Each row is a point. Each copy is the shape, with its points in the same order, stretched, turned, moved and blurred by noise. Is it also mirrored, or only turned?

Shape (5 x 2)
.17; .42
.23; -.03
.08; .14
-.10; -.17
-.03; -.69
Copy 1 (5 x 2)
-.15; -.40
.25; -.06
-.02; -.05
.20; .33
.53; .72
Copy 1 is: mirrored
Copy 2 (5 x 2)
-.04; -.48
.28; -.07
-.01; -.14
.03; .27
.31; .84
Copy 2 is: mirrored

Shape (6 x 3)
-.20; -.44; -.09
-.11; .27; -.55
.20; -.51; -.04
.27; -.38; .17
.06; .24; .08
.56; -.05; -.63
Copy 1 (6 x 3)
.07; -.37; -.22
.13; .41; -.18
.29; -.49; .04
.17; -.48; .22
-.11; .12; .24
.66; .14; .09
Copy 1 is: only turned
Copy 2 (6 x 3)
-.52; -.10; .34
-.37; .19; -.50
-.18; .12; .59
.05; -.03; .58
.10; -.21; -.15
.04; .75; .05
Copy 2 is: mirrored

Shape (9 x 6)
.15; .17; .06; .32; -.53; .00
-.19; .52; .08; -.05; -.15; .20
-.13; -.32; -.48; -.22; .37; -.43
-.32; .15; .10; .33; .09; -.06
.14; .13; .44; .15; -.22; -.02
.35; .61; .48; -.26; -.14; .15
-.46; -.31; -.15; .33; .11; .41
-.51; -.13; -.22; -.01; .36; -.11
.02; .22; .30; -.50; -.43; -.32
Copy 1 (9 x 6)
-.06; .33; .29; .26; -.39; .01
-.35; .43; .34; -.26; -.01; -.10
.11; -.26; -.42; .04; .45; -.24
.04; -.01; .14; -.40; -.17; -.27
.02; .08; .63; .04; -.12; -.07
-.24; .49; .90; .04; .20; .04
.01; -.27; -.22; -.49; -.26; .21
-.04; -.27; -.28; -.44; .15; -.18
-.49; .08; .57; .40; .18; -.33
Copy 1 is: mirrored
Copy 2 (9 x 6)
-.75; .04; -.07; .20; .03; .11
-.33; .07; .35; -.33; .03; .00
.51; -.14; -.62; -.06; -.17; -.35
-.29; .17; .07; -.04; -.36; -.35
-.57; -.01; .20; .28; .16; -.29
-.35; .16; .59; -.02; .61; -.16
-.09; -.13; .15; .12; -.69; .10
.32; -.07; -.13; -.23; -.47; -.37
-.48; -.37; -.08; -.28; .52; -.47
Copy 2 is: mirrored
Copy 3 (9 x 6)
.13; .14; -.22; .20; -.36; -.21
-.13; .57; -.04; -.21; -.28; .03
-.40; -.15; -.20; -.04; .70; .40
.20; .24; -.08; -.25; .20; -.08
.11; .13; .26; .18; -.23; -.19
-.17; .65; .41; .25; -.42; -.07
.43; -.03; -.26; -.39; .12; .45
-.07; .00; -.13; -.43; .47; .34
-.58; -.01; .24; .05; -.31; -.11
Copy 3 is: mirrored
Copy 4 (9 x 6)
.09; .28; -.34; -.15; -.23; .18
-.18; .02; -.13; .01; .37; .50
-.28; -.06; -.01; .25; .47; -.94
-.35; .18; .19; .18; -.03; .04
.08; .18; .11; -.33; -.14; .29
.43; .22; -.05; -.28; .46; .77
-.67; -.45; .05; .23; -.29; -.12
-.57; -.16; .23; .29; .33; -.45
-.04; .39; -.21; -.68; .61; .12
Copy 4 is: only turned

Shape (11 x 8)
.05; -.66; .06; -.16; .16; .03; .05; -.21
.38; -.01; -.07; -.04; -.01; .44; -.14; -.47
-.25; .03; -.54; .46; .44; -.46; .45; .37
-.12; .34; .35; .31; .05; -.06; -.09; .50
-.56; .43; -.04; .24; .03; -.29; .49; .24
.12; .22; -.18; .68; -.38; -.13; .29; .07
-.34; .25; -.58; -.15; -.12; -.32; .27; .57
-.79; .17; -.72; .31; .06; -.14; .11; .12
.06; -.55; .10; -.08; .06; .71; -.07; .04
.36; -.01; .21; -.08; .18; .17; -.26; .15
.06; -.24; .00; -.07; -.09; -.08; -.37; .06
Copy 1 (11 x 8)
-.05; -.17; -.20; .16; -.05; -.46; .09; -.65
.14; -.20; -.19; -.37; -.39; .14; .10; -.30
-.23; .11; -.68; .75; .67; .18; .28; .42
.02; .37; .46; -.07; .51; .45; .05; .08
-.02; .59; -.07; .45; .36; .06; .59; .67
.47; .24; -.05; .34; .09; .37; -.25; .41
-.36; .10; .13; .48; .29; .01; .27; .64
-.49; .42; -.15; .81; -.16; .42; .56; .65
-.03; -.48; .36; .09; -.19; .12; .29; -.59
-.10; -.20; .18; -.43; .28; .18; -.10; -.38
-.28; .02; .15; -.05; .00; .03; -.22; -.35
Copy 1 is: only turned
Copy 2 (11 x 8)
.22; -.13; -.31; .00; .10; -.35; -.39; .01
-.21; -.12; -.79; -.18; .15; .14; -.04; -.17
.81; .01; .41; .15; .01; .46; .28; .43
-.01; -.01; .32; -.09; -.45; .23; .07; -.32
.04; .02; .67; -.28; -.02; .23; .21; .26
.03; -.32; .00; -.07; -.12; .30; .86; .01
.26; .56; .42; -.02; -.42; .21; .12; .65
-.02; -.17; .43; .09; .00; .39; -.06; .88
.00; -.48; -.60; -.34; -.28; -.17; -.47; -.03
.13; .12; -.35; -.04; -.25; .09; -.24; -.39
-.08; .14; -.17; .27; -.26; -.14; -.23; -.01
Copy 2 is: only turned
